Each point is reached from the start by the listed moves, each made 0, 1 or 2 times, or once backwards (-1), plus a little noise. Is the number of moves made odd or even? Then give how often each move was made.
In the rows, 128 means zero.

Moves:
(1): [157 131 118 129]
(2): [115 181 133 132]
(3): [140 128 169 136]
Start: [131 122 126 119]
Points:
[215  74 143 125] => even (2, -1, 1)
[ 89 172 140 122] => even (-1, 1, 0)
[145  70 121 114] => odd (0, -1, 0)
[ 87 225 187 134] => even (-1, 2, 1)
[132 122 126 119] => even (0, 0, 0)

Moves:
(1): [161 127 139 123 135 118 120 122 123]
(2): [128 173 124 127 126 124 123 141 124]
(3): [119 133 163 115 125 121 136 124 131]
(4): [133 131 148 160 126 134 124 127 123]
(5): [123 130 132 136 153 124 117 134 129]
(6): [130 128 132 122 134 158 127 126 132]
(7): [132 126 123 129 134 128 160 132 131]
(8): [131 114 128 129 123 132 125 166 126]
Start: [112 134 117 129 127 143 136 115 125]
Points:
[ 69 242 100 149 177 133 147 125 132] => odd (-1, 2, 0, 0, 2, 0, 1, -1)
[196  68 245 140 127 196 199 155 126] => even (2, -1, 2, 2, -1, 2, 2, 2)
[144 145 119 188 125 219 162  72 122] => even (0, 0, -1, 2, -1, 2, 1, -1)
[ 85 236  90 129 137 170 200 115 136] => odd (-1, 2, 0, 0, 0, 1, 2, -1)
[199 192 139 206 188 164  99 225 103] => odd (2, 2, -1, 2, 2, 1, 1, 2)
[ 75 120 121  85 127 174 185 159 144] => even (-1, 0, 1, -1, 0, 1, 1, 1)

Moves:
(1): [167 129 137 124 141 124 127 131 115 125 125 110 131]
(2): [120 152 123 128 135 122 143 131 110 117 123 144 122]
(3): [133 138 153 134 123 112 128 124 124 142 123 148 141]
(4): [132 129 134 165 130 133 126 117 148 119 143 120 132]
(5): [116 105 135 117 167 117 131 116 140 128 109 116 126]
(6): [126 153 146 126 133 158 123 129 137 125 149 119 150]
(7): [140 108 137 117 122 128 152 125 121 133 143 124 130]
(8): [125 132 131 131 132 132 134 156 144 138 124 129 113]
(9): [141 153 119  97 111 119 145 111 156 130 121 140 122]
(10): [149 142 117 134 148 133 131 116 119 164 143 127 124]
(11): [119 125 132 120 137 109 114 135 132 115 150 125 116]
(12): [149 107 107 120 151 127 131 141 142 121 123 164 142]
Start: [117 130 161 125 135 122 119 124 115 114 124 119 141]
Points:
[151 159 208 139 243  77 116 242 111  92 156 217 158] => odd (1, 2, 2, 0, 0, 1, 0, 2, -1, 0, 2, 2)
[138 193 105  84 154 156 171  93 115  74 111 171 171] => even (0, 2, -1, 0, 0, 1, 0, -1, 1, 0, -1, 1)
[222 172 182 201 158 125 106 144 131 123 199  78 127] => even (2, 0, 0, 2, -1, 0, 0, 1, 0, 1, 1, 0)
[135 249 216  58  95 138 191 207 136 107 130 241 177] => even (0, 2, 2, -1, -1, 2, 1, 2, 1, -1, 0, 1)
[106 153 111 141 186  74 142 127 199  39 173 229 130] => even (-1, 2, 0, 2, 0, 0, 0, 0, 1, 0, 2, 2)

Moves:
(1): [137 138 128 128 129 128 143 142 134 111 113 114 127 132 126 132 115 144
 140 121 119 140]
(2): [117 152 131 126 134 118 110 143 137 131 145 124 129 124 137 133 123 134
 122 136 122 130]
(3): [129 123 136 135 125 125 125 122 135 119 128 119 125 129 124 133 124 127
 127 137 128 119]
(4): [129 132 133 142 135 139 117 126 140 130 118 140 133 138 129 134 134 139
 124 123 133 122]
(5): [109 125 128 125 152 123 134 127 139 128 126 124 136 125 123 122 123 139
 147 136 150 122]
(6): [124 132 135 128 124 143 127 142 138 127 139 127 128 131 131 128 132 120
 135 131 133 126]
(7): [124 120 129 132 128 127 154 131 127 130 135 126 124 132 138 138 129 138
 124 137 140 117]
(8): [129 121 124 131 130 117 123 142 120 128 131 124 121 136 132 147 133 119
 139 107 120 126]
(9): [115 126 113 144 117 114 143 126 148 119 118 140 129 132 132 137 126 121
 146 133 126 131]
(10): [132 118 135 135 129 126 131 134 142 154 125 129 132 131 132 135 137 129
 135 132 112 129]
(11): [146 120 124 139 139 123 128 131 136 121 154 131 130 132 137 124 131 123
 139 133 132 141]
(12): [134 134 135 125 126 128 131 132 118 124 128 142 130 124 121 141 124 133
 134 134 130 128]
(13): [130 123 126 125 130 128 130 140 124 126 122 121 146 129 146 132 134 123
 134 131 122 121]
(14): [125 124 138 118 118 126 129 122 129 131 130 127 134 140 127 131 123 134
 131 119 121 123]
(15): [131 122 128 113 132 130 121 122 142 128 124 136 121 109 148 124 113 132
 128 131 139 127]
(16): [130 135 120 119 134 136 131 120 124 128 129 123 124 130 131 138 126 124
 134 127 122 130]
(17): [133 131 131 120 133 124 132 130 134 121 128 135 122 128 126 128 150 130
 130 127 118 119]
(18): [111 125 127 116 129 140 124 132 137 120 134 126 137 115 113 140 119 141
 110 120 121 126]
(19): [120 128 139 149 121 125 124 121 120 127 131 131 122 117 129 124 145 135
 140 125 126 136]
(20): [122 122 118 121 121 129 111 129 124 122 123 126 128 131 117 130 133 143
 133 139 127 141]
Start: [142  92 122 120 145 123 112 127 131 116 123 129 145 124 121 127 128 129
 136 121 136 129]
Points:
[ 94  68 108  71 223 163  65 228 248 113  32 102 204 102 148 209  90 201
 196  86 116 110] => even (2, 0, 0, 2, 2, 1, -1, 2, 0, 2, -1, 0, 2, -1, 2, 0, 0, 2, -1, 1)
[113  75 144 171 116  53 210 146 207  79  90 121 128 157  69 189 165 197
 249 165  78 135] => odd (2, 0, 2, -1, 1, 0, 1, 0, 2, 2, 0, 1, -1, 1, -1, 0, 2, 0, 1, 1)
[150  62 135 204 124 163 109 102 138  93 162 142 129 161  90  93 154 114
 132 194 231 128] => even (-1, -1, 2, 1, 0, 2, 1, -1, 0, -1, 1, 0, -1, -1, -1, -1, -1, -1, 0, 1)
[ 52  54  85 173 110 116 115 148 173 153  54 128 220 130 116 183 158 168
 150 108  64 140] => odd (0, 0, -1, 1, 0, -1, 0, 0, 2, 2, -1, -1, 2, 0, -1, 0, -1, 2, 1, 1)
[106 109 168 111 230 147 111 142 206 180 216 115 162 129 228 118 180 160
 188 196 193  84] => odd (-1, 2, 0, 1, 2, 2, 2, -1, -1, 1, 1, -1, 1, 1, 1, 2, 1, -1, 1, 0)
[108  82 202 127 131 153  73 113 194 148  76 138 181 103 194 102 149 147
 216 143 151  97] => even (0, 0, 1, 1, 1, 2, -1, -1, 0, 1, -1, 0, 2, 2, 2, 0, 0, -1, 2, 0)
[107 110 107 109 209  70 119 187 152  89 114 111 168 139 177 166  60 209
 173 168 221 111] => odd (1, 2, 0, 1, 2, -1, 2, 1, 0, -1, 0, 1, 1, 0, 1, -1, -1, -1, -1, 1)
[142  87 115 146 128  98  62 102 113 132  85 171 178 201 115 180 169 120
 188  97 101 119] => odd (-1, 0, 0, 2, 0, -1, -1, 1, 1, 0, 0, 1, 1, 2, -1, 1, 0, -1, 0, 1)
[127  97 119 142 225 103 111 181  93  97 217 135 144 161 100 186 119 196
 183 129 218 150] => odd (0, 1, -1, 1, 2, 0, 2, 2, -1, -1, 2, 2, -1, 0, -1, 0, -1, 0, 0, 1)
[ 94  82 116  63 142 102  79 188 161  72 191  85 190 107 135 182 133 190
 125 167  90 127] => even (0, 2, 1, -1, 0, 0, 1, 0, 0, 0, 1, 0, 2, 1, 0, 0, 1, 2, 0, 2)
